Each row is a point. To make a cloud, some directions were put in groups of two or more. Within a group, all points are equally far from the middle, so they leave a hole (a ring in 2 directions, a hollow ball in 3). The other directions are filled evenly. Then the cloud was stretched, turned, moved and blurred a little. How many holes are there, and how many directions does each take, smallest first?

Cloud (14 x 2):
[-.44 -.12]
[.24 .28]
[.35 -.47]
[.43 .07]
[.39 -.43]
[-.12 -.57]
[.27 -.53]
[-.15 -.57]
[-.30 .19]
[-.43 -.21]
[.30 .23]
[-.06 -.60]
[-.32 -.44]
[-.41 .06]
Holes: 1 (2)

Cloud, 21 rows:
[-.47 -.08 -.22]
[.00 .59 .03]
[-.14 .56 -.06]
[-.13 .07 .68]
[.12 .17 -.74]
[-.16 -.39 -.10]
[-.21 .48 -.28]
[-.13 .55 -.13]
[-.43 .15 .52]
[-.03 -.08 -.69]
[.05 -.17 .58]
[-.23 -.33 .27]
[.48 .08 -.62]
[-.10 .57 -.06]
[-.23 -.37 -.06]
[-.41 .09 -.41]
[-.06 -.18 -.61]
[.51 .40 -.18]
[-.22 .52 .21]
[.05 .12 -.72]
[.50 -.23 .08]
Holes: 1 (3)

Cloud:
[.69 -.05 .28 -.10]
[.19 -.34 -.14 -.02]
[.34 .51 -.12 -.01]
[-.65 .02 .03 -.12]
[-.62 -.06 -.10 -.07]
[.37 .26 -.19 .16]
[.45 .02 -.10 .13]
[.32 .36 -.10 -.34]
[-.02 -.61 .16 -.24]
[-.20 -.61 .31 -.22]
[.61 .38 .49 -.44]
[-.16 -.55 .42 -.46]
[-.26 -.02 .67 -.30]
[-.39 .45 .15 .34]
[-.05 .66 .20 .20]
[-.34 .16 .57 -.27]
[.36 .37 .68 -.24]
[.42 .30 .03 .35]
[-.09 .49 .51 -.14]
[.22 -.46 .30 -.63]
[-.15 -.47 .40 -.60]
[.74 -.02 .39 -.29]
[-.23 -.38 -.20 .05]
[-.33 -.33 .45 .18]
[.57 -.26 .17 -.24]
[.65 -.17 .34 -.50]
[.34 -.26 -.09 -.02]
[-.65 -.13 -.09 .21]
Holes: 2 (2, 2)

Cloud (56 x 6):
[-.26 .34 .23 -.43 .29 -.56]
[.68 .17 .41 .30 -.43 -.35]
[-.12 -.07 -.34 -.08 -.08 -.66]
[-.14 .58 -.29 -.28 .37 -.21]
[-.18 .47 .52 -.40 -.04 -.15]
[.47 .51 -.03 .03 .39 -.14]
[-.14 -.48 -.17 -.48 -.15 .57]
[.29 -.02 -.30 -.05 -.55 -.62]
[.14 .02 .31 .84 .05 .29]
[-.66 .10 .12 -.18 .42 .32]
[-.46 -.66 -.01 -.42 -.12 -.20]
[.60 .24 .63 -.17 -.08 .21]
[-.10 .18 .28 -.60 -.39 .15]
[.24 -.44 -.32 .28 -.09 .00]
[.19 .58 .12 .09 .27 -.49]
[-.21 .31 .11 .66 -.16 .23]
[-.52 .37 .30 .05 .01 .25]
[-.04 -.12 -.30 -.12 -.53 -.67]
[.12 .24 -.17 .42 .45 .51]
[-.42 .10 -.10 .18 -.49 .15]
[.09 .69 .17 .04 .23 -.42]
[-.25 -.06 -.25 -.86 -.01 .21]
[.01 -.61 .16 -.57 -.05 -.30]
[-.39 .35 -.41 .10 .39 .21]
[.41 -.28 .06 -.85 -.31 -.15]
[-.60 .34 .09 .27 .29 .21]
[.30 .07 .42 -.50 .41 .05]
[-.07 .11 .59 -.54 .29 -.30]
[.26 -.20 .50 .64 -.15 .47]
[.59 -.05 .71 -.25 -.38 -.14]
[-.37 -.63 .01 -.33 -.46 .24]
[-.23 .04 -.02 .51 -.52 .01]
[.47 .29 .52 -.11 .30 .36]
[.61 -.43 .08 -.46 -.43 -.23]
[.31 -.61 -.21 .16 -.33 .24]
[-.35 .13 .44 .32 -.05 -.56]
[.21 .03 .54 .11 -.01 .70]
[.30 -.21 -.46 .01 -.02 .60]
[.59 -.02 -.34 -.17 -.26 -.43]
[-.30 -.27 -.43 .08 -.40 -.34]
[.21 .11 .82 -.40 .04 -.16]
[-.17 .14 .26 .57 .09 -.42]
[.12 .08 .48 -.37 -.25 .46]
[.56 .14 -.08 -.34 .36 .17]
[-.05 .02 -.09 -.35 -.63 -.73]
[.24 .06 -.61 .05 .07 .46]
[.09 .49 -.54 -.26 .23 -.13]
[.06 -.05 .50 .17 .29 .71]
[.00 .35 -.09 .46 -.36 .32]
[.43 .54 .19 .40 .01 .42]
[-.56 .16 .28 .16 -.23 .23]
[-.12 .61 .34 -.13 .13 -.51]
[.17 .35 .15 .67 -.05 .48]
[.07 .57 -.11 .16 -.35 .17]
[.51 .27 .46 .45 -.17 -.41]
[.71 .09 -.35 -.32 -.22 -.21]
Holes: 3 (2, 2, 2)

Cloud (72 x 8):
[-.08 .37 -.26 .07 -.01 -.62 .04 .09]
[.16 .32 -.36 -.19 -.79 .43 .36 -.02]
[-.36 .53 .06 -.10 -.09 -.36 -.13 .54]
[-.46 -.19 -.36 -.28 -.30 .18 -.22 .25]
[.23 -.54 -.38 .18 -.08 .07 -.09 -.14]
[-.25 -.05 -.26 .22 -.27 -.07 -.01 .42]
[.20 -.06 .06 -.23 .06 .54 .22 -.16]
[.42 -.10 .38 -.23 .07 -.28 .44 .29]
[.57 -.23 -.13 -.45 -.17 -.15 .27 -.19]
[-.19 .38 .26 -.49 -.25 -.16 .52 .29]
[.27 -.32 .31 -.10 .18 .46 .36 .13]
[-.10 -.24 .17 -.55 -.45 -.39 .44 .31]
[.10 -.02 -.18 .07 -.39 -.02 .09 .56]
[-.34 -.31 .27 .38 .00 -.10 .27 -.21]
[.11 .17 -.29 -.06 .52 -.08 .00 .67]
[.35 -.08 .61 -.21 .00 .30 .11 -.07]
[-.06 -.61 -.06 -.61 -.33 -.05 .30 .40]
[.62 .00 .64 .14 .59 -.26 .17 -.05]
[.12 .35 .44 .06 .28 .29 .24 .26]
[.06 -.03 -.56 -.19 .03 .15 -.10 .55]
[-.28 .46 .06 -.20 .02 -.15 .34 -.16]
[-.01 -.32 .38 -.25 -.19 -.12 -.25 -.17]
[-.05 .12 -.02 .07 .57 -.06 .41 -.35]
[-.62 .09 -.07 -.33 -.17 .11 .40 .41]
[.18 .20 -.44 .10 -.22 .36 .07 -.01]
[.58 -.40 -.08 -.01 -.01 .49 .09 .07]
[-.13 .02 .00 -.08 .32 -.57 .43 .26]
[.13 .21 .12 -.44 .03 -.48 .22 .67]
[.05 -.09 -.06 -.13 -.15 -.58 -.20 .43]
[.66 .12 .05 -.09 -.09 .34 .35 -.16]
[-.10 .18 .05 .03 .42 -.12 .62 .15]
[.44 -.65 .33 -.21 .22 .03 .25 .04]
[.38 -.29 .05 -.35 .20 -.29 .45 .23]
[-.25 .46 -.29 -.58 -.11 .16 -.15 .30]
[.25 -.55 -.26 -.20 -.37 -.08 -.36 .11]
[-.43 .15 -.18 -.29 -.78 .23 .04 .10]
[.35 -.28 -.01 -.51 .06 -.36 -.04 .23]
[.05 .61 -.17 -.34 -.75 .09 .15 .41]
[.17 -.83 .15 .26 -.09 .34 -.05 .13]
[.15 -.33 -.12 -.38 .15 .15 .41 -.18]
[.27 -.08 -.23 .30 .01 .12 -.36 .16]
[.35 -.23 .34 .48 .05 -.37 .15 .05]
[-.09 -.40 .10 -.50 .06 .09 -.07 .25]
[.51 -.49 -.28 -.30 -.32 -.19 .35 .16]
[-.26 .05 -.21 .13 -.66 .23 -.22 .05]
[.47 .28 -.24 .05 .22 .22 .27 -.03]
[-.22 -.35 .39 .25 .94 -.15 .23 -.11]
[.05 -.55 .16 .03 .39 -.07 -.20 .37]
[.34 .46 -.04 -.60 .13 -.13 .01 .54]
[-.44 -.26 .02 -.40 -.69 -.25 .26 .26]
[-.31 -.03 .02 -.71 -.68 .38 .27 .29]
[-.52 -.10 .17 -.34 .01 -.34 -.10 .18]
[.02 .22 .27 .16 .27 .29 -.36 .08]
[.18 -.04 .45 -.38 -.18 -.10 .34 -.19]
[.08 -.04 .15 -.53 -.11 -.59 .15 .35]
[.00 -.16 -.15 -.35 .23 -.24 .62 .23]
[.13 .20 .28 .31 .11 -.45 -.22 .35]
[.59 .18 .11 .10 .76 -.04 -.08 -.10]
[-.52 -.13 -.04 .08 .11 -.54 -.25 .36]
[-.04 -.44 .31 -.21 .41 -.32 -.11 -.12]
[-.25 -.40 -.07 .12 -.80 -.06 -.39 .04]
[.56 -.18 -.15 -.07 -.29 .10 -.16 -.32]
[.29 -.05 .44 .03 -.03 -.40 -.37 .16]
[.19 -.07 .26 -.32 -.24 -.47 -.18 .23]
[-.33 -.41 .08 -.30 .19 .12 .08 .32]
[.07 .01 .45 .17 .08 -.15 .48 .16]
[.07 -.56 -.48 -.49 -.74 -.21 -.06 .09]
[-.70 .11 -.29 -.56 -.35 .13 .18 .30]
[.21 -.15 -.50 -.52 -.61 .10 -.27 .26]
[-.04 .42 .22 -.26 -.40 -.18 .09 -.01]
[.17 .05 -.50 -.10 -.47 -.10 -.15 -.10]
[-.37 .21 -.21 .15 -.05 .07 -.28 .48]
Holes: 1 (6)

Cloud:
[.18 -.05 .29 .14 .29 -.22 .57 -.03 -.10]
[.28 -.21 .12 .43 -.36 .17 -.30 -.48 -.91]
[-.03 -.41 -.07 -.42 .14 -.31 .16 .01 .01]
[-.26 .18 -.68 -.28 .22 -.57 .04 .12 .34]
[.39 -.05 -.26 -.30 -.22 -.18 -.26 -.07 .05]
[.55 .07 .34 -.26 -.23 -.30 -.14 -.20 -.26]
[.25 .66 .16 -.41 .20 .36 -.25 .04 .38]
[.02 .36 .21 -.22 .62 .51 -.38 -.03 .36]
[.41 -.91 .16 -.24 .04 .08 .02 -.37 -.23]
[.23 -.05 .16 .31 .16 .30 .00 .34 .24]
[.34 -.65 .13 .35 -.30 .36 .00 -.04 -.35]
[.62 -.14 .41 -.03 .34 -.46 -.31 -.01 -.19]
[-.04 -.54 .05 .52 -.16 .20 .08 -.26 -.41]
[.14 .21 .04 .27 -.03 .06 -.01 -.54 .09]
[.48 .24 .13 .36 -.18 -.36 .31 .05 -.27]
[-.06 -.13 -.34 -.06 .05 .38 -.04 -.67 -.02]
[.06 -.56 -.02 .32 .42 .35 -.08 .10 -.34]
[-.15 .22 -.06 .11 .20 .07 .28 .17 .42]
[.55 -.75 .07 .00 -.55 .05 .16 -.12 -.56]
[.86 -.21 .94 .02 .01 .16 .03 -.13 -.23]
[-.06 -.15 -.42 .75 -.33 .02 -.24 -.03 -.25]
[.56 .57 .02 .25 .23 -.08 .09 .17 .10]
[-.01 -.43 -.09 -.22 -.26 .49 -.30 -.48 -.07]
[.06 -.63 -.16 .31 .21 -.17 -.39 -.51 -.53]
[-.06 .15 .26 .52 -.17 -.39 -.17 -.10 -.62]
[-.03 -.10 .03 .29 .25 .14 -.20 -.21 -.54]
[-.01 -.47 -.35 .07 -.03 -.32 -.17 -.45 -.52]
[.49 -.44 -.05 -.10 -.61 -.08 .22 .07 -.53]
[.30 -.06 .32 -.54 -.30 -.52 .23 -.37 -.11]
[-.42 .01 -.22 .14 .19 -.18 -.12 -.27 .50]
[.56 -.27 .49 .02 .30 -.10 .24 .41 .33]
[.36 -.30 .66 .27 .57 .23 -.09 .32 .24]
[.42 -.48 -.12 .01 -.22 -.07 .19 .03 -.60]
[-.43 -.24 -.56 .46 -.20 .00 .03 -.05 .04]
[.41 .05 -.44 .22 -.42 .15 .00 .03 -.07]
[.29 -.67 .12 -.06 -.18 -.04 .41 -.19 -.38]
[.31 -.87 .26 .30 .14 -.15 .06 .00 -.19]
[.09 .16 -.12 .01 .09 .41 -.19 -.63 -.29]
[.40 -.30 -.34 .34 .12 -.03 -.08 -.61 -.25]
[-.20 .41 -.14 -.02 -.47 -.62 -.53 -.18 .02]
[.31 -.12 .04 .23 -.09 .78 .14 .22 -.16]
[.26 -.66 -.23 .23 -.25 -.31 .27 -.25 .02]
[.17 .56 -.28 -.12 -.34 -.34 .17 -.17 .12]
[-.18 .20 .04 .13 -.44 -.27 -.17 .02 -.45]
[.06 -.28 -.13 -.41 .48 -.37 .17 -.41 .27]
[-.10 -.63 -.15 -.22 -.21 .01 .44 -.17 -.30]
[.51 -.27 .53 .06 .61 .05 -.08 .23 -.07]
[.20 .77 -.03 .09 .20 -.12 -.50 .08 .17]
[.26 -.14 .44 -.18 -.29 -.05 .47 .07 .28]
[.38 -.83 .13 -.33 -.29 .49 .05 -.15 -.16]
[-.05 -.17 -.27 .05 .04 -.01 -.48 -.14 -.19]
[.49 -.09 -.10 -.51 .05 .11 .00 -.04 -.03]
[.33 -.37 .18 .08 -.09 -.31 .38 -.20 -.55]
[.08 .12 -.18 -.59 .40 -.28 .17 -.02 .56]
[-.15 -.40 .08 .05 -.21 .41 .26 -.32 -.35]
[.02 .20 .18 .31 .20 .50 .01 .38 -.05]
[.53 -.24 .05 -.37 .20 -.02 -.04 -.37 .14]
[.01 -.63 .11 -.21 .10 -.34 .42 .22 .13]
[-.18 -.28 -.42 .27 -.31 .20 .01 .46 .02]
[-.04 .17 .12 .36 .10 .04 .14 .10 -.39]
[.70 -.25 .70 -.15 -.22 .06 .20 .11 -.04]
[.39 -.38 .17 -.48 .03 .22 -.08 -.15 .09]
[-.55 -.22 -.71 .35 .77 .32 -.20 -.42 .12]
[-.36 -.25 -.08 -.37 -.01 .04 .05 -.38 .02]
[-.19 .09 -.24 -.06 -.23 -.39 -.27 -.33 -.21]
[-.10 -.26 -.07 -.03 -.25 .31 -.10 .17 -.21]
[.19 -.17 -.43 .34 .42 .27 -.34 -.39 -.13]
[-.09 -.33 .24 .13 .08 .27 -.04 .28 .13]
[.19 -.47 .22 .29 -.13 -.02 .36 -.30 -.17]
[-.30 -.39 -.29 .43 -.10 -.15 -.18 -.28 .27]
[.19 -.45 -.39 .19 .48 -.13 -.40 -.29 -.14]
[.73 -.07 .62 .37 .12 -.15 .29 -.11 -.32]
[.26 .40 .16 -.19 -.32 -.23 -.38 -.20 -.05]
[.35 -.66 -.03 -.09 .52 -.02 -.13 -.12 -.20]
[.27 .08 .45 -.15 .52 .16 -.13 -.42 .00]
[.22 .50 -.20 .13 .14 .16 -.28 -.29 -.47]
[-.11 .09 -.23 -.72 .42 -.26 .14 .13 .72]
[.56 -.46 .41 -.60 -.44 -.11 .30 -.15 -.09]
[.38 -.38 .02 .36 .28 -.46 -.09 .02 .30]
[.48 -.37 -.14 .25 .43 -.16 -.33 -.48 -.45]
[.11 .26 .00 .23 .49 .25 .04 -.48 .18]
[.24 -.39 -.27 .43 .07 -.18 .40 .01 -.66]
[-.37 -.17 -.22 .59 .07 .08 .15 -.39 -.07]
[.08 -.56 -.46 -.16 -.32 -.36 -.01 -.67 -.35]
[-.06 .37 .14 -.74 -.17 .33 .12 -.25 .31]
[.03 -.09 -.07 .52 .54 .33 -.35 .07 .41]
[.31 -.30 -.24 .77 .48 .09 -.33 -.14 -.08]
[.09 .01 -.34 .08 .02 .60 -.36 -.35 .09]
[.36 -.19 .07 .17 -.27 -.14 .23 -.19 -.75]
[.16 -.39 -.32 -.24 .20 .20 .14 -.29 .46]
[.53 .12 .33 .46 .07 -.09 .20 .07 -.41]
[-.10 .35 -.13 .56 .07 -.34 -.01 .32 .00]
[.40 .11 -.22 .25 -.10 -.02 .04 .15 .08]
[.40 -.11 .04 .48 .16 -.06 .30 -.23 -.22]
[-.14 -.87 -.17 .06 -.24 -.28 .27 -.31 -.47]
Holes: 1 (2)

Cloud (97 x 9):
[.04 -.33 -.56 -.14 .08 .40 -.39 -.02 -.30]
[-.01 -.12 -.21 -.46 .29 .55 .38 -.46 -.32]
[-.38 .32 -.03 -.09 -.21 -.48 .10 .32 -.30]
[-.01 .05 -.15 -.18 .03 .16 -.92 -.45 -.40]
[.00 .77 -.26 -.28 -.45 -.10 -.64 -.28 .45]
[.43 .17 .19 -.09 -.20 .48 -.45 .36 -.27]
[.57 .06 .26 .26 -.15 .31 -.07 -.08 -.37]
[-.23 .65 -.10 .08 -.46 -.74 -.21 -.14 .22]
[-.06 .02 .08 -.04 .37 -.08 -.29 .60 -.44]
[-.28 .29 -.10 -.58 -.09 .54 -.56 -.59 .33]
[.23 .61 -.23 .20 -.05 .04 .34 .15 -.25]
[.14 .93 .02 -.01 -.34 -.35 -.26 -.19 .25]
[-.12 -.38 .09 -.54 .10 .22 -.21 -.33 .47]
[.27 .19 -.73 -.18 .16 -.10 -.16 .13 -.51]
[-.34 .53 .17 .21 -.36 .57 -.07 .11 .32]
[.08 .61 .06 -.58 .26 -.12 -.33 -.23 -.37]
[.80 -.19 -.10 -.22 -.08 -.42 .11 -.39 -.04]
[.42 .01 -.38 -.88 .13 -.03 -.25 -.31 .13]
[-.44 -.23 .27 .58 -.31 -.01 -.04 -.36 -.25]
[-.50 -.18 .28 .37 -.02 .17 .14 -.24 -.64]
[-.48 -.18 -.09 -.37 -.18 .44 .37 .01 .23]
[-.39 -.11 -.48 .06 -.34 .56 .50 .44 -.38]
[-.49 .24 .14 .28 -.09 .09 -.24 -.18 -.83]
[-.02 -.18 .23 -.15 -.68 -.49 -.61 .16 -.22]
[-.31 .49 -.21 .27 .19 .41 -.06 .05 .25]
[.38 -.20 .21 .08 .47 -.37 .19 -.14 -.37]
[-.54 -.20 -.40 -.17 -.34 .57 .45 .35 -.06]
[-.26 -.20 -.23 -.37 -.94 -.10 -.40 .06 -.02]
[.12 .94 -.19 -.09 .04 -.38 -.41 -.22 .11]
[.15 -.44 .03 -.20 -.07 .66 -.04 .17 -.60]
[-.20 -.52 -.50 -.18 .33 .38 -.14 .24 -.19]
[-.33 -.14 .22 .55 -.43 .22 -.23 -.40 -.03]
[.61 -.08 .03 -.19 .08 .50 -.08 -.16 -.51]
[-.25 -.22 .02 .08 -.50 .88 .02 .02 .15]
[.56 .08 -.37 -.48 -.22 -.26 -.19 -.57 .46]
[.17 .31 .40 .39 -.38 -.10 -.56 .17 .15]
[-.12 -.17 .62 .01 -.17 .27 -.05 -.34 -.46]
[-.09 -.04 .03 -.14 -.74 -.41 -.47 -.79 .24]
[-.28 .36 -.10 -.05 .43 -.66 -.25 -.36 .03]
[.37 -.32 .07 -.61 -.15 -.15 -.41 .36 -.08]
[-.15 .33 .13 .05 .04 -.42 .12 -.53 .49]
[.43 .26 .13 -.02 -.61 .00 .04 .30 .34]
[-.05 -.19 .23 -.48 .09 .26 .16 .06 .30]
[-.01 -.12 -.36 -.81 -.27 -.37 -.26 -.12 .14]
[-.25 .26 -.04 .32 -.21 .14 .49 .01 -.73]
[.15 .08 -.31 -.42 -.24 .42 -.55 -.24 .61]
[-.45 -.08 .19 .10 -.62 .32 -.60 -.55 -.06]
[.27 .34 -.78 -.17 -.05 -.54 -.09 -.18 -.01]
[-.58 -.24 -.13 .20 -.46 -.37 -.49 -.31 -.54]
[.53 -.27 -.26 -.09 .54 -.11 .19 -.01 -.39]
[-.29 -.42 -.49 -.15 -.40 .62 -.12 .23 -.31]
[.00 -.02 -.70 -.55 .11 -.55 .04 .16 -.16]
[-.40 .16 .29 .48 -.32 .06 -.21 -.30 -.62]
[.08 .27 -.32 -.24 -.31 .52 .29 -.50 .44]
[-.20 .35 -.28 .37 .13 .05 -.13 -.59 -.04]
[.29 -.15 .32 -.12 -.24 -.73 -.86 -.10 -.12]
[-.70 -.11 -.49 -.19 -.06 .61 .35 .17 -.02]
[-.24 -.19 .41 .30 -.03 -.40 -.48 .16 -.05]
[-.06 -.43 -.01 .45 .02 -.23 .36 -.35 -.10]
[.12 .68 .30 .12 -.27 -.24 .11 -.32 .36]
[.00 -.74 .08 -.21 -.07 .23 .21 -.29 -.39]
[.02 -.17 .12 -.11 -.54 .63 -.02 .39 -.35]
[.08 -.18 .35 -.06 -.77 .11 -.03 .26 -.19]
[-.20 .12 -.60 .11 .07 -.20 -.38 .00 .39]
[.67 -.40 -.17 -.17 -.31 -.11 -.35 -.09 .22]
[.38 .20 .18 -.35 -.40 .59 -.34 .24 -.16]
[-.16 -.10 -.52 -.40 -.49 -.33 .48 -.12 -.12]
[-.22 .56 -.28 -.42 .04 .16 -.48 -.77 -.11]
[.41 .59 -.16 -.26 -.09 .34 .31 -.02 .07]
[-.31 -.21 -.53 -.09 .20 .51 .50 .01 -.62]
[-.18 .02 -.70 -.14 -.02 .33 -.39 .15 .17]
[.05 -.51 .00 -.18 .47 -.06 .10 -.56 -.09]
[.04 -.26 -.42 -.11 -.10 .46 -.55 -.18 -.13]
[-.15 -.19 -.48 -.30 .59 -.03 .32 -.28 -.03]
[-.47 .25 .05 .38 -.24 -.17 .18 .03 -.75]
[.31 .38 .32 -.22 -.49 .61 -.08 .05 .05]
[.08 .44 -.16 -.09 -.80 -.01 .17 .29 .03]
[-.10 -.11 -.32 -.20 -.73 -.11 .44 .30 .14]
[-.05 .49 -.71 .06 -.22 -.24 -.36 -.03 -.31]
[-.19 .45 -.08 .15 .32 .51 .04 .35 -.29]
[-.25 -.35 -.04 -.56 -.33 -.12 -.56 -.62 -.04]
[.37 .17 -.20 -.19 .23 .03 -.14 .68 -.04]
[.22 -.48 -.15 -.27 .55 .33 .04 -.34 -.33]
[-.11 -.11 .29 .14 .07 .86 -.28 -.27 -.20]
[.26 .18 -.02 -.33 -.84 .32 .10 -.03 .04]
[.36 -.21 -.36 -.46 -.14 .36 -.60 .12 .14]
[.45 .20 -.21 -.14 -.28 -.26 .53 -.15 .27]
[.14 .08 -.03 .00 -.24 -.94 -.12 -.31 -.55]
[-.14 .06 -.31 -.44 -.61 -.68 -.33 -.24 .40]
[.26 .00 .01 -.69 .05 -.16 -.91 -.47 -.26]
[-.01 -.08 -.26 -.20 -.65 -.63 -.61 .05 .46]
[-.50 -.02 -.31 -.11 .23 .13 -.49 -.51 -.57]
[.28 -.12 -.39 -.70 .07 -.21 .11 .10 .30]
[.04 -.16 .33 -.02 .03 -.39 -.55 .44 -.31]
[-.19 .14 -.64 -.37 .10 -.14 -.62 .36 -.31]
[.12 -.09 .02 -.07 -.53 .05 -.21 -.71 .64]
[-.40 .01 -.23 -.32 -.53 .53 .30 -.52 .25]
Holes: 3 (3, 3, 3)
